Each point is reached from the start by the listed moves, each made once or not at all, plus a little noise. Say if it took an odd or an even number of moves. Then give how often each move was made.

Moves:
(1): [ 42 -23   5 -11   4]
(2): [  7  62 -58  14 -11]
(3): [  1  24 -13 -13 -63]
Start: [ 31 -50  -3   2 -17]
Points:
[ 37  21 -58   6 -32] => odd (0, 1, 0)
[ 44  38 -76   7 -94] => even (0, 1, 1)
[ 31 -27 -14 -11 -80] => odd (0, 0, 1)

Moves:
(1): [ 30  17  -6  16  12 -12  -7  18  13  -2   6   7]
(2): [  8  40 -21  10  -5  25 -27 -29  -6 -19  13 -15]
(3): [-13  29  25  -9   0  -9   0  22  12   7 -23  34]
(4): [ -6  14  -8  13  10 -14   8   6  24  -1 -22 -12]
(5): [-17   1 -29 -31  14   9  -1  51 -16   2  19 -11]
(6): [-25  -8  25  42  13  46   0   3  10 -16   1 -20]
(7): [  7   5 -14  20 -25 -18  28   7 -13 -11  27  -1]
(8): [ 12   4   7  -1 -19  10 -35  11  44  11  18  26]
(9): [  6  31  12 -26  11 -22  22 -25   1  33   8 -25]
Start: [-30  -7 -18  18 -36   8  -2  18  -3  10 -12   9]
Points:
[-42  75 -10  42   1 -16  46  97  35  19   6 -23] => odd (1, 0, 1, 1, 1, 1, 1, 0, 1)
[-45  39   7  31 -17  55 -46 121  61  10   4  48] => odd (1, 0, 1, 0, 1, 1, 0, 1, 0)
[-30  47 -45  42 -33  17 -17  -5  17  -8 -15 -17] => even (0, 1, 0, 1, 0, 0, 0, 0, 0)
[-12  84   4  14  -3 -44  22  42  45  42 -42   8] => even (1, 0, 1, 1, 0, 0, 0, 0, 1)
[-60  58 -11  27 -33  88 -65  79  43  -2  15  26] => odd (0, 1, 1, 0, 1, 1, 0, 1, 0)
